Each row is a point. A path goes straight from each point to the next, and from the last back to the first. The post is the endless flat space through its rows: a point in 2 columns, a line in 3, a plane in 4, and so on, so that a path can go around it. Count how often the path circles the post. Going back the other way cancels.

Post (2 x 3)
[[0.44,0.67,3.62],
[-0.55,-1.36,-1.83]]
Path (26 x 3)
[[-1.34,-0.84,1.01],
[-3.48,2.53,0.58],
[-1.00,3.07,-1.06],
[-3.01,-1.53,-0.75],
[-0.49,-0.42,6.94],
[0.90,-1.32,1.99],
[3.98,0.34,2.18],
[2.18,-3.71,0.85],
[0.56,-3.99,1.16],
[2.12,-1.07,0.71],
[0.20,0.52,-2.04],
[2.67,1.85,0.70],
[2.85,-3.34,1.90],
[-1.95,-4.02,1.97],
[-4.04,-1.10,-1.08],
[-0.83,0.04,-1.82],
[0.54,0.83,-3.14],
[2.02,-0.45,1.17],
[2.34,2.51,-0.36],
[-2.27,1.10,-1.74],
[-4.63,-2.32,-1.12],
[-0.21,-2.90,1.59],
[1.70,-2.16,-0.26],
[1.15,0.14,-0.38],
[3.24,-0.13,3.17],
[-0.22,-2.72,-0.14]]
Times around: 0

Post (7 x 8)
[[-0.08,-1.42,1.96,0.48,-4.33,-1.95,1.71,-2.25],
[-0.25,0.59,0.49,-0.66,3.78,2.43,-0.14,0.26],
[-1.90,1.33,0.79,-1.39,0.15,3.21,0.48,3.19],
[0.49,1.38,-0.22,-2.44,1.44,1.26,3.46,-0.57],
[0.76,-2.82,1.10,0.53,-2.99,-6.89,3.52,-0.62],
[1.73,1.32,-5.33,0.76,4.76,1.88,1.67,0.44],
[0.65,0.01,-4.02,-1.34,0.57,-3.88,0.03,-1.39]]
Path (14 x 8)
[[1.52,-1.51,1.15,-0.73,0.07,-1.98,0.62,3.33],
[0.69,-2.12,-1.60,-3.55,1.32,0.41,1.55,-0.36],
[-1.51,-0.27,-2.03,-2.88,0.63,-1.77,-0.71,-0.20],
[-1.18,0.17,-0.40,1.19,3.90,0.38,3.70,-1.47],
[0.95,1.67,-1.73,-0.87,0.11,-5.20,0.43,-2.43],
[-0.11,1.62,0.87,-2.39,-0.46,0.05,2.20,1.65],
[-0.33,1.86,0.92,-0.79,1.90,-1.82,3.44,3.06],
[-2.24,2.79,-1.40,1.16,0.30,2.61,3.75,-1.63],
[-0.99,-1.07,-3.58,-1.24,-0.43,-0.43,4.40,0.29],
[3.19,-1.87,-2.08,-0.82,3.58,1.35,0.84,-2.77],
[-4.08,-0.02,0.65,-5.96,-1.18,0.76,2.17,1.49],
[-2.75,-0.63,1.83,0.00,1.47,0.73,0.37,1.06],
[0.15,0.93,-2.67,-4.25,-0.64,-1.54,5.72,0.75],
[0.57,0.80,-0.30,-3.81,0.19,3.78,0.71,0.07]]
Times around: 0

Post (11 x 12)
[[-0.95,-1.50,-3.32,-1.81,-2.57,2.31,0.83,1.16,0.03,-1.47,-3.80,-1.66],
[-2.28,0.44,-2.88,-1.60,-2.90,1.87,1.52,-0.97,4.95,-3.57,0.12,-2.82],
[1.67,-0.53,-5.44,1.42,1.30,-3.61,-3.56,-0.86,0.35,0.58,-2.59,0.76],
[2.45,1.68,-0.76,3.88,-2.86,-2.21,-1.51,1.04,-0.95,0.74,3.48,1.10],
[1.72,-3.44,-1.03,5.92,-0.06,2.19,1.08,-2.79,2.77,2.63,0.46,1.11],
[0.04,0.56,1.08,3.63,-1.38,-1.52,-2.15,-3.31,0.70,-4.24,1.16,0.33],
[1.75,-0.85,2.40,-1.26,1.98,-3.51,2.45,-1.53,-2.28,-5.18,0.05,0.08],
[1.69,-0.28,-1.30,-2.85,0.56,-2.73,-5.10,1.94,0.83,0.69,-2.11,2.50],
[-1.58,-1.93,0.87,-2.20,1.59,3.04,0.10,0.43,-1.08,-1.82,2.03,-3.04],
[-1.05,-3.43,-1.05,1.35,-2.47,3.30,3.39,-4.44,-2.21,1.64,3.63,-0.93],
[1.87,-0.83,-0.67,5.12,-3.55,-5.01,-0.95,-2.23,2.20,1.06,-1.02,-1.04]]
Path (28 x 12)
[[2.21,2.54,0.47,-0.66,-0.80,-2.72,-1.12,-2.64,0.71,-3.14,1.63,-1.80],
[3.21,-4.20,-4.54,0.75,-1.18,3.06,-0.48,-1.17,3.57,2.98,1.92,1.01],
[-0.24,-4.87,-1.50,1.94,-2.87,0.61,2.20,2.53,-1.31,0.89,-2.37,-0.84],
[-0.92,1.07,-4.48,1.82,-3.67,-0.59,-0.35,-1.04,1.23,1.06,1.83,0.28],
[-1.58,-0.92,0.34,0.15,-2.16,-1.46,-3.62,0.45,-0.50,0.90,-1.38,-1.91],
[-1.09,-0.78,0.10,1.54,1.42,-1.98,-1.16,0.90,1.26,-1.63,2.64,-2.59],
[1.03,-2.39,-3.43,1.29,0.24,-2.53,-2.47,-0.82,0.58,-1.60,-0.47,-2.11],
[4.23,-0.02,-2.07,0.24,0.58,-2.33,-2.17,-1.92,-4.41,-0.36,0.80,2.44],
[-0.18,0.35,-1.03,0.05,-2.27,0.15,-1.92,-2.37,-1.14,3.05,-0.53,0.85],
[-1.34,-0.02,-0.93,1.63,0.42,-3.36,1.34,-1.23,-2.29,0.71,0.01,-3.51],
[-1.13,-2.77,-0.20,0.92,-2.15,2.34,0.49,0.19,0.30,0.85,1.07,2.90],
[0.29,-2.80,0.50,3.94,2.39,-2.94,-0.04,-1.13,-0.55,-0.31,-1.63,-2.93],
[-1.96,1.07,2.17,-0.25,-1.08,-0.57,3.48,-2.38,-2.85,-2.58,-0.94,0.08],
[-0.47,-2.99,-2.68,3.86,-0.58,-1.39,1.94,-0.65,1.57,-1.79,-5.01,-0.49],
[-0.32,-2.14,-0.65,2.93,-4.97,-1.92,-2.45,-2.76,1.86,-3.33,1.36,-1.77],
[1.68,1.01,-1.45,-0.07,-1.36,-3.06,-1.88,-5.30,0.91,-4.24,0.87,-0.11],
[0.64,-0.35,-0.46,-0.80,0.77,-1.99,-2.11,-3.21,0.10,0.99,-0.95,-0.06],
[2.29,-0.78,2.07,2.27,-1.14,-1.33,-4.96,-5.04,0.58,1.35,1.71,-0.57],
[2.32,-4.93,-2.38,0.57,1.04,2.99,-0.86,-2.08,0.41,-0.89,-2.51,-1.11],
[2.49,-1.56,0.83,1.04,-6.46,1.69,-1.98,0.60,0.82,-2.29,-3.91,3.04],
[1.54,0.62,-1.51,2.19,-3.52,-0.84,-1.46,-2.53,2.39,-2.68,-0.35,-0.69],
[-1.17,2.26,-1.33,1.49,-3.07,0.88,-2.34,-2.22,-0.13,-0.35,3.24,-1.62],
[0.58,-0.16,-3.86,3.46,0.64,-0.96,4.11,-1.88,1.49,-0.68,0.28,1.11],
[-0.89,-2.19,-1.26,0.76,-0.40,-1.32,-3.39,0.04,3.12,0.18,-1.17,-1.31],
[3.28,-2.18,-2.45,0.34,-3.24,-1.70,-3.03,1.19,-0.92,1.63,-1.26,-0.19],
[2.17,-0.42,-1.44,2.17,-0.95,-3.33,-0.40,-1.61,-0.19,-1.44,-0.71,-2.48],
[-0.75,-0.60,-1.71,-0.09,1.16,0.75,3.11,-4.52,1.01,0.33,0.65,-0.04],
[-0.58,0.65,-5.83,0.85,0.70,0.60,-1.86,-1.76,2.50,1.79,1.30,0.47]]
Times around: 2

Post (17 x 18)
[[2.59,-0.42,2.45,1.42,-1.69,-0.99,0.53,-0.45,2.45,-0.85,-1.37,-3.88,3.35,0.75,0.40,-2.89,-2.35,-2.92],
[-0.85,-1.76,-0.38,-0.05,1.49,2.59,-1.03,2.09,1.46,2.97,0.58,0.99,2.17,-1.28,-1.54,1.02,-6.17,0.31],
[-1.27,-1.49,0.25,6.52,-0.91,1.17,-0.12,0.86,2.71,4.19,-1.94,-0.52,0.32,1.25,2.46,4.24,-0.20,-0.33],
[2.09,1.70,0.30,-2.93,1.46,-0.57,-2.87,-0.06,-1.83,-2.52,-0.73,-3.44,1.73,-5.58,0.25,-0.75,1.84,-0.11],
[4.60,0.99,0.63,3.98,2.64,1.20,-3.93,1.28,-5.99,0.75,-2.07,-0.91,0.43,0.84,-2.06,-3.03,2.49,0.75],
[-0.93,-2.82,0.10,-1.86,-2.32,1.01,0.99,1.49,6.21,1.67,-5.42,1.38,4.78,-3.12,-1.03,2.48,-2.01,0.01],
[0.63,0.77,4.79,2.39,2.24,2.29,-3.24,2.05,-0.17,3.18,0.40,0.00,1.03,3.34,-0.16,0.27,3.60,-1.41],
[2.75,-1.26,3.32,-0.58,1.58,-0.26,-2.48,-4.10,-2.46,-4.12,-2.46,0.79,2.37,-0.12,-3.71,0.88,-0.70,-0.21],
[-0.96,1.23,3.31,4.04,-1.88,-0.03,1.78,-1.52,-3.42,1.07,-5.76,1.02,2.16,-3.64,2.18,2.73,0.41,-0.49],
[1.27,-2.41,1.80,2.04,-1.71,0.56,0.39,3.14,1.33,-1.64,0.63,1.55,2.13,-1.44,0.94,0.38,2.13,-2.27],
[0.29,-1.33,-0.45,-1.15,0.51,3.33,-1.81,2.83,-0.54,-0.46,-3.15,-4.17,5.25,0.22,-0.74,1.80,-0.87,-3.39],
[0.39,-1.05,4.15,5.81,4.50,-1.52,0.05,-2.09,-0.91,-0.70,-3.69,4.15,-3.62,-1.43,3.20,0.67,-2.31,1.94],
[-1.11,-1.11,1.51,1.42,-0.92,5.48,-4.44,0.07,-0.34,0.90,-3.28,2.02,-1.52,1.93,-0.06,3.19,-0.27,-1.75],
[1.06,1.99,0.89,-1.56,-1.09,-0.84,2.24,3.96,2.49,-0.72,-0.99,-5.07,-0.15,-0.85,1.44,1.84,0.10,0.78],
[-1.02,-0.18,-1.04,-2.54,3.56,3.57,-1.63,-2.81,0.60,0.42,-2.11,0.99,-1.38,3.39,2.41,1.25,-0.22,4.95],
[0.80,0.70,1.13,1.03,1.85,-1.08,2.20,-0.12,1.12,3.58,-0.81,-0.41,-2.01,2.05,0.03,-0.14,1.81,-2.90],
[1.54,-0.88,0.75,-1.61,2.27,-4.63,-4.26,1.78,-0.36,-1.68,2.29,2.51,2.10,0.18,-0.24,-1.92,-3.46,-2.55]]
Path (19 x 18)
[[3.15,-0.30,1.59,0.14,-1.61,-0.11,0.55,2.12,-0.13,1.93,0.28,-1.33,2.59,0.27,-1.73,3.18,2.52,-1.73],
[2.37,0.34,-1.35,0.86,1.31,-1.88,4.84,2.03,-0.60,-0.35,1.59,-0.84,2.61,0.67,3.75,-0.53,2.08,0.97],
[1.71,1.49,-0.41,2.78,2.61,0.87,-1.97,1.64,1.82,-0.58,0.73,-2.84,0.64,0.36,0.98,-0.33,-0.90,-0.68],
[0.01,-1.42,-0.36,0.50,1.73,0.92,-4.16,0.37,0.77,-1.10,-1.79,-0.44,4.82,2.45,-0.07,-1.24,0.95,-0.28],
[-1.97,-0.83,-2.52,1.97,1.02,1.20,-1.43,-0.55,-2.88,-0.80,-3.34,0.16,-0.54,-2.21,3.13,2.87,-1.01,2.16],
[0.90,-1.68,4.44,1.99,-0.77,-1.88,-2.43,0.03,-0.56,-0.07,-1.27,1.59,-0.74,-4.71,0.93,0.54,-0.67,-1.85],
[2.98,-1.79,3.61,0.93,1.45,-1.29,3.37,-0.97,-0.66,2.72,-0.30,-0.29,-1.46,0.91,-1.24,1.25,-1.41,-0.42],
[1.48,-0.29,0.27,-1.24,1.41,-0.03,-1.97,-1.34,-0.21,-0.90,-2.85,-2.33,0.84,-1.39,2.16,-2.19,1.87,1.36],
[-0.05,0.19,1.90,-0.74,0.88,-0.37,-1.92,0.04,1.57,-0.22,-1.24,4.41,-3.05,-3.34,2.43,-2.87,0.61,1.99],
[2.10,1.51,0.42,5.39,2.23,1.45,-1.43,1.74,-0.61,-0.26,-4.86,0.06,-3.45,-2.14,-2.28,0.43,-0.96,0.20],
[0.93,-1.44,-0.18,0.11,1.91,5.50,-2.38,2.12,1.49,1.60,-6.24,1.96,2.30,-0.29,-1.72,1.40,-0.70,-1.41],
[-2.06,0.42,0.07,1.65,3.10,-0.06,-1.76,-1.18,1.71,1.09,-4.09,2.68,1.90,-0.26,3.53,1.05,3.94,0.84],
[-2.07,0.64,1.98,0.40,-0.47,0.28,-1.28,-1.22,0.45,3.14,-2.09,1.00,0.65,-0.63,-0.60,-2.65,-3.76,-3.37],
[1.64,-1.13,-1.16,0.55,0.44,-3.43,-2.68,0.18,-1.27,-0.62,-0.24,-0.37,1.05,-0.05,1.72,-0.67,-0.56,1.25],
[3.07,-2.15,2.72,-4.66,-0.34,-1.78,1.22,2.79,1.78,2.23,-0.84,1.16,3.41,-0.40,-1.36,-4.12,-0.32,-2.23],
[1.84,0.30,0.58,2.99,-0.48,-0.83,3.26,3.80,-1.92,-0.75,-3.48,-2.11,-2.69,-0.31,1.47,-2.19,-5.21,-0.04],
[-1.33,-1.19,2.26,0.58,4.05,-0.59,-3.77,-0.54,-2.01,-0.86,-3.88,2.92,2.11,-2.90,1.95,-2.62,-3.10,-3.32],
[-0.17,0.59,0.19,2.10,1.43,-0.95,-1.94,-0.65,0.40,0.21,-1.98,-0.36,2.00,1.35,2.90,0.80,2.04,-2.22],
[4.21,0.97,0.68,-0.29,0.97,0.31,-2.01,1.16,0.23,-3.43,0.38,0.10,4.54,0.76,-1.08,0.07,-0.77,-1.22]]
Times around: 0
